Each wall is flat, endless, passes through zero and stands at right angles to its row. A trip goes straight from one point to another. Which walls does it cross, in order?
(in the rows, 128 means zero)

Walls:
(1): [117 135 100]
(2): [134 167 126]
(3): [128 148 148]
Trips:
[165  89 147] to [108 110 143] -> none
[ 80  98 107] to [160 130 143] -> 1, 3, 2
[ 92 161 117] to [123 155 107] -> none
[121 193 111] to [ 98 136 154] -> 1

Walls:
(1): [159  85 116 148 108 102 111 132 150 116 160]
(2): [117 161 167 119  87 191 114 109  89 158 143]
(3): [164 119  94 106 148 130 107 124  74 156  91]
(4): [113 128 134 153 126  82 138 146 159 103 131]
(5): [132 156 146 119 142 128 133  74 181  84 129]
Trips:
[139 138 152 137 114 159 114 167 116 183 117] to [140  57 152 146 151 138 162 134 112 149 115] -> 1, 2
[101 146 131 159 129 146 120 127  68 115 123] to [ 90 128 215 158 147 135  94 119  91 148 151] -> 3
[122 143 126 117 144 140 132  92 112  72 129] to [144 150 120 130 138 102 116 165  96 125 112] -> 3, 2, 4, 5

Walls:
(1): [ 93 151 109 128 122 117 142 137  91 104 103 104 160 131 141 145 136 106
 152  86 150 109 129 114]
(2): [111  64 140 166 163 136 153 123 162 147 112 155 112 116  97 110 125 106
 140  78 142 132 159 150]
(3): [158  83 184 117 131  93  86 113 136 139 136 160 133 118  98 141  98 117
 177 159 139 121  96 176]
(4): [111  87 120  99 106 106 111 192 117 116 159 118 123 159 133 127 119 122
 132 141  78 124  95 114]
Trips:
[122 116 164 124 100 167  89 160 148 132 116  81 133 124 156 132 154 113
 112 176  94 126 133 105] to [ 99 135 125 184  77 106  87 107  88 105 144 177 145 137 149 113 167 128
 139 138 150 136 105 163] -> 3, 1, 4
[137  91 155 108  91 137 149 123 108 102 113 103 113 164  80 141 131 109
 120 133 168  92 173 161] to [ 81 131 146 120 111 138 171 134 115 119 152 115  79 102 121 143 118 122
  81 150 140 182  95 107] -> 4, 3, 1, 2
[ 92 127 146 173 141 126 166 103 115 112 122 101 114 115 118 155 165 129
 135  89  93 125 160  95] to [161 123 211 196 116 168 123 134  96 154 125 157  88  84 156 128 124 126
 120 161 127 129 118 140] -> 1, 3
[136 142  92 146 190 147 126 118 130  81 114  89 111 126 157 145 170 127
 183  97 138 139 150 170] to [154 149 111 115 119 150  90 173 130 103 139 126 121 134  95 127 172 150
  98 158 127 164 143 156] -> 2, 1, 4
[ 85  88  89 143 137 129 143 106 125 129 151 158 153 124 149 109 103  79
 161 152 126 146 126 128] to [122  76 117 139 144 145 153  99  67 115 151 141 167  88 113 104 144  80
 164  92 131 121 172 169] -> 4

Walls:
(1): [115 136 123 125 159 202 103 145 112 142 151 140 126 148  80 111 182 169
 139 122 144 179 176 135 153 157 127 118  99 144 142 124 112 158 193 120
  99 147 120 154 130 119 173 126 134  71  54  88]
(2): [ 70 163 141 123 139 106  88  98 152 158 148 151 137 109 151 111 113 115
 189 153 142  63 123 108 144 111 130 126 137 107  90  73 135 101 137 124
 133 171 136 113 108 109  80 154 129 143 183 175]
(3): [166 153 147 147 174 147 163 148 133 166 128 130  94 112  88  79 159 114
 122 148 145 152 106  93 112 153  99 150 155 147 140 161 146 149 169 152
 106 130 119 163 133 122 123 137 124  97  95 150]
(4): [134 151 117 112 135 121 117 152 169 142 147 157 100 132  91  94 101 107
 124 144 152 150 172 160 167 127 120  92 108 143  79  84 128 133 155 127
 147 110 163 136 139 121  98 146 150 180 115 142]
(5): [186  97 163 150 103  85 136 110 137 101 137 108 125 124 116 165 107  99
 140 123 124 140 118  68 169 142 149 129  87 156 126 155 100 136  89  95
 100 165  71  93 101 122 125 138 108 115 175 123]
(6): [144 109 167 113 136 117  71 117 149 142 103 135 182 153 131 126 156 122
 145 152  70 143 159 110 158 141 123 143 133  68 118  48 155 132 146 115
 184 150  72 158 148 144 166 113 149  83 132 148]
(7): [167 137 199 136 133  87  68 148 105 127 148 131 151 145  82 124 113 104
  90 172 164  95 150 149 157 165 147 123 103 128 130 120 140 128 105  75
 138 159 131 136 192  77  81 171 149 140 194 137]
Trips:
[ 69 106 132 142 111 112  94 130 161 153 162 132 102 143 108 141  82 137
 104  82 158 109 116  83 145 128 155 149  92 154 136 142 110 121 156 114
  94 177 143  97 126 110 140 132 122 129  93 123] to [ 98 131  83  93 215 136 141  81  95 123 137 128 157 111 112 137  88 132
 146 113 139 112  97 133 179 119 130 104 108  68 116 150 130 173  95 117
 126 110 122 148 139 111 131 144 111  89 110 113] -> 4, 7, 5
[180 115 166 177 126 146 129  67  95 132  89 107  88 134 146 148 134 131
  91 120 117 167 108 104 105 109 125 118 105 119 164  86 137 136 152 136
 123  99 154 122 167 125 178 128 121 125 145 155] to [107 136 174 128  93 112 106 147 113 116  95 145 168 103 148 153 102 115
 110 173 143  75 121  72 116 164 175 154 189 113 134 162 157  87 125 106
 146  95 162 127 171 171 136 165 104 149 144 131] -> 7, 3, 2, 5
[142 148 113 158 123 126  81 109 165 143 128 147 116 109 123 112 130 115
 117  92 130  85 139 116  88 164 119 149 100 108 129 116 133 132 158 146
 130 115  93 116 109 103 143 112 106 138 103  90] to [131 149 116 129 136 124 149 128 125 124 124 164 118 133 138 129  98  99
 138 113 156  93 159 106 164 109 138 161 141 124 139 112 120 117 128 143
  93 121 111 102 145 148 109 124 153 145 115 147] -> 4, 6, 1, 5, 3
[109 111 105 100 138 113 147 158 184 104 145 127 134 124 115 186 124 126
 123 110 141 129  97 186 110 118 157 126 103 173 167 112 136 107 113 123
 130 105  73 132 115 139 141  66 113 151 119 127] to [ 70 148  81 123 138 124 133 129 150 138 137 138  59 109 138 188 188 118
 110 129 130 142 205 147 155 122 136 110 150 169  93 141 133 146 138 133
 101  95 134 150 104 124 110 165 157 125 121 153] -> 4, 5, 1, 2, 3
[107 131 115 146 141 123  88 142  59 159 155  75 177 113 114 166 108 181
 116 106 108 151 103 149 120 150 110 118 131 130 112 105 191 134  90 105
 146  96 129 166 115 147 163 143 130  72 125  93] to [137  97 110 111  97  95 127 121 106 133 127 175 139 223  99 189 143 150
 131 132 167 159 121 104 156 158  78 134 181 110 102 118 175 130  86 124
 126 144 102 141  64 163 148 112 109 132 151 120] -> 7, 5, 1

Walls:
(1): [134 128  97 144 146 114 146 158  83  83 169 111 111 184 121 113 108 143
 147 162 161 158 116 138 156 122 107 157 163 226 104 106 116 176 162  64
  90 115 155 103 134 119  93  97 149  76  68 119]
(2): [137 106 126 169  89 157  95 177 147 152 137 121 101 134 106  75 132 108
 102 100 118 171  93  89 143  62 149 147 131  88 154 135 160 152 142 153
 133 143 105 126  99  94 108 124 117 112 129 111]
(3): [149 127 176 121  96 155 151  87  91 133 162 143 146 156  91 140 122 112
 117 146 191 116 150 128 130  86 135 116 103 108 131 131 108  95 158 121
 106 124 143 102 116 159  83 135 140 104 127 109]
(4): [146 132  97 127 118 133 107 147 122  95 133 108 129  96 100  91 117 118
 153 118 147 137 166 133 113 156 147 150 117 136 137 142 155  88  97 102
 142 145 101 144 139 135  78 121 135  84 163 106]
(5): [102 148 136 132  70 135 142 142 177 123 117 117 171 145 128 137 118 141
 138 109 140 103 143 109 152 139 130  89 111 151  83 146 110 169 122 148
  82 137 161 125 122 107  99  90 119 107 155  86]
(6): [112  89 170 131 125 158  69 104  99 141 103 104 146 150 117 173  88 149
  87  97 176 116 112 139  91 172 144 141 121  64 159 100 113 187 121 147
 140  97 109 164 143 150 146  82 136 136 130 116]
Trips:
[132 132 111 123 127 161 114 115 125 128 171 100 149 129 178  97 128 134
  87 116 148 143 105 116  81 124 141 122 111 116 101 134 163  93 154 116
 125 120  74 103 144  85  83 132  87 123 104 129] to [136  65 111 136 107  87 147 101 120 112 137 145 125 126 104  87  96 131
 126 147 143 131 183  76 146 146 144 149 144 145 161  90 100 122 104  65
  70 114 113 174 128 130 117 131  89 132 122 123] -> 2
[121 160 128 182 117  98 180  98 110 165 121 103 104  74 109 157 171 156
 121 134 163 122 115 113 138 169 101 108 128  63 155 140 162 120 126 133
 151 103 105 125 120 136 123 118 104 145 102 109] to [159 112 158 157 153  83 130 116  86 101 121 148 112 141 155 145 123  87
 146 135 125 104 134 144  84 175  94 202  92 128 145 120 135 148  96  98
 133 187  82 113 140 150 166 112 125  86 115 122] -> 4, 3, 1
[119 139 111 107  91 120 127 128 149 145 133 134 148  94 106 159 116 166
  79  86 168 149 156 108 136 132 132 130 138 124 153 111  74 138 126 122
 164  92  87 158 141  73 130 129 129 167 176 150] to [115 146 166 162 110 190  89 161 112 187 122 174 127 100 191 133  99  95
 103 129 144 119 176 115 135  76  78 144  84 104 125 150 144 144 151 106
 103 132 116  76 168 132 150 170 126 132 118 114] -> 4, 3, 5
[184 112 127 148 156 122  97 129 115 148  91 149 114 147  98 142 122 114
 119 154 152 140 114  93 100 162 165 125 120 136 136 119 159 144 160 150
 101 116 189 121 133 130 155 114 122 144  74  85] to [139 173  90 163  80 119 122 134 119 134 166 129 135  87 102 155 144  98
 164 138  88  59 102 147 142  99 156  93 145 106  61  87 151 122 121 105
 142 159 132 133 149 111 177  99  98 128 114 152] -> 3, 5, 6, 1, 2
[102 105 105 115 109 147 137 110 121 149 112 135 124 173 119 111 115 165
 128 119 150 134 123 132 145 128 106 113 116 136 137 100 124 159 112 132
 109 132  97 150 101 171 100 100 136 149 137 125] to [127 201 170 147 105  87 166 151 155 151  97  83 109 106 109 197 108  85
  61 125 174 163 113 112 148 160 126 161 104 124 163  87 135 150 105  86
 155 142 136 145 133 145 152 138 102 126 134  87] -> 1, 3

Walls:
(1): [ 74 154 114 137 155 148 158 127 149 111 139 153  98  95 169 166  84 118
 132 144  82  94 147 143 170 179  76 148 133 110 144 109 107 111 118 118
 172 134 118 137 125 144 163 148 156 165  97 153]
(2): [ 98 147 128 183 168  90 107 160 113 117 102 148 165 140 148 140 135  74
 160 127 103 112 100 143 116 134 118 173 132 142 130 154 126 143 143  84
 113 170 112  96 128 117 117 109 109 147 123  74]
(3): [123 140 101 152 117 174 140 104 129  74 113  99 107 117 102 134 100 138
 107  98 125  97 143 163 116 144  97 105 158 103  75 128  93 163 154 185
  91  82 143 156 102 158  95  94 127 108 127 140]
(4): [ 93 107 149 102 129 108 157 121 127 121 146  85 198 146 113 112 140 117
 135  97  70 153 126 157 113  98 148  54 108 157 119 124 151 124 165 125
 152  79 137 144 169 101 131 133 114 128 140  61]
(5): [128 135 144 163 131 189 130 134  98 168 196 103 138 126 135 137 105 161
  91 159 157 107 118 123 114 148 131  78 105 139 101 146 178 113 115 145
 115 133  95 166 152 168 131  83 154 119 105 138]
(6): [ 99 114 117 105 141 113 124 100 102 134 189 130  95 155 155 108 104 160
  93 128  91 176  97 159 140  91 115 134  40 158 124 161 109 135 125 118
 167 171 165 144  93 143 120  49 155 112 134 125]
(7): [107 147 134  72 180 137 148 164 133  74 141 134 136 125 107  96 101 140
 175 128 160 148 163 135 112 131 143 144 146 137 145  88 136 126  99 136
 138 115 124 179 147  69 115 156 167 160  83 108]
(8): [ 94 148 117 150 135 182 109  74 180 151 101 122 165 129 124 146 183 124
 174 102 119  92 104  96 114 181 139 128 112 145 105 117 127  89 109 180
  91 119  89 159 160  85 125 190 104 117  99 161]
(9): [103 172 135 128 103 122 114 137 154 100  90 153  95 103 122 132 128  95
 108 126 116 154 109 167 123 162 116 101  67 124  75 121 127 142 108 122
 105 134 124 117 126 112 144 125 149 127 134 115]
Trips:
[121 123 134 141 102 121 134  89 159 136 139 149 136 129 105 173 121 136
 101 122 167 154 112  90 150 114 121  87 113 103 109 151 131 150 108  91
 137 114 154 163 156 114 139 134 103  67 139 138] to [158 125 111 121 141 145 119 125  74 141 171 131 140 125 144 150 100 160
 135  82  88 137 149 165  87  43 109  93 130  68 108 141 106 159 113 132
 124 161 141 129  92 143 162 122 115 137 126 125] -> 8, 9
[101 105 161 150 135 110 104 143 141 147 155 124 182  96 131 115 111  97
 114 123 159  49 130 137 103 142 105  95 115 164 145  87 103 109 129 136
 107  79 169 178 103 154 140 204  79 141  83 134] to [112 104 147 145 106  91 161 123 148 112 156 163 153 133 138 136 132 133
 135  97 115 130 143 139 112 140 189  85 168 113  78  93 123 148 108 148
  85 120 125 127  97 139  93 159 136 130 152 161] -> 1, 5, 9

Walls:
(1): [120 140  87 145 119 122  96 162 151 119 148 160 106 128 105 139 163 126
 110 116 156 111  89  97 148 102 116  98  72 129  81 108 143 174 149 116
  92 112 155  92 168 143 124 152 149 180  76 162]
(2): [176 119  84 167  97 140 140 160 129 152  80 140  80 121 140 131  90 103
 150  76 110 167 163 160 156 157  90 147 113 117 133 109 107 140 116 121
 129 136 147 122 129  94 111 149 171  80 110  93]
(3): [135 137 126 154 141  79 128 173 116  77 138  85 106 107 169 153  99 123
 183  98 147 176 138  94 114  99 110 136 141 115 121  99 198  96 130 129
 184 117 107 125 118 127  72 101 132  86  97 128]
(4): [121 110 118 147 108  93  70 146 141 120 162 133 116 147 122 110 143 119
 116 135 102 145 121 133 118 108  27 104 127  79 107 133 104  84  89 145
 157 145 158 123 117 120  92 119  87 140 163  69]
(5): [164 121 186 131 132 155 130 121 118 142 126  88  77 161 144 126  90 109
 128 113 143 110 110 138 126 138 141 114 137  93 126 149 121 157 107 137
 136 129 114 106 165 100 123 102 110 126 174 115]
(6): [141 174 173 125 104 132  81 119 179 126 136 145 127 123 127 169  90 163
 145  92 115 142 150 122 131 161 118 123  91 103  83 129 100 110 148 120
 163 132 119 135 111 165 124 145 125  91 131  97]
(7): [133 172 107 162 184 157 133 116 115 146 153  85 127 123 121 111 120 168
 126  87 120  85 149 111 144 151  99 157  92 139 150  95 100 133 155 167
 104 170 101 133 148 151 124 120  81 111 135 120]
(8): [152 148 129 112 133 147 131 129 103 136 103 112 119 136 122 149 147 160
 154 145  93 108 143 122 131 176 144 122 154 178  97 134 133 111 121 110
 135 123 120 140  85 145  48 154 106 128 136 153]
(9): [114 126 162 122 138 160 160 126 112 119 168  69 122 176 143 104 149 144
 109 133  78  49 130 129  92 154 129 124 123 147  83 143 116 106 110 112
 106 114 162 143 147 128 138 127  86  87  98 106]
(10): [116 142 135  72  90  96 110 127 141 151 144 157 117  54 193  88 132  75
 120 106 180 157 119 149 102  79 128 105 170  97 105  74 111 125 128  97
 137 145 181 116 148 156 154 147 112 173 158 100]
Trips:
[152  94  63 129 139 126 156 133 130 112  95 137 120  81 159 173 153 138
 122 148 132 149 150 103 110 113 122 168 102 113 101 118  93  82 146 155
 163 179 112 122 100 137 167 145 121 150 135  86] to [127 108  95 112 146 140 117  78 139 129 138 133 143 101 144 163 139 134
 110 107 104 141 142 102  92 123 106 127 130 116  62 124 132 139 101 108
 140 129 148 125 112 114  81 164 133 119 126 125] -> 8, 7, 1, 9
[143  90  56  98 114 108 145 153 120  86 110  97 137 131  99 163 128 111
 123 102 119 140 196  84  86 110 175 134 143 183 103  83  78  93 163 136
 167 113 130 167 152 111 179 154 130 150 162 124] to [146  99 146 110 176 168 149  96  52 146 144  91 184 134 169  89 118  98
 131 108 139 136 160  96 131 134 105 107 123 137 177 146 175  84  97 166
  80  80 156 163  93 169  87 136 122 187  83  99] -> 9, 2, 7, 10
[121 162 130 116 129 116  64 131 147 134 118 141 122 149 116 125 151 140
  87 114 114 104 134 100 121 118 123 153 139 131 131 143 171 123 173 154
 151 151 149 104 157 172 140 138 109  90 187 113] to [100 101 197 178 108 134 169 147 146 150 187 112 111 161 144 116 116 169
 130 150 150  97  78 147 147 100 133 183 119 145 109 100 137  98  83  80
 168 143 116 127 111 138 102  95  88 121 102 103] -> 3, 1, 10, 8
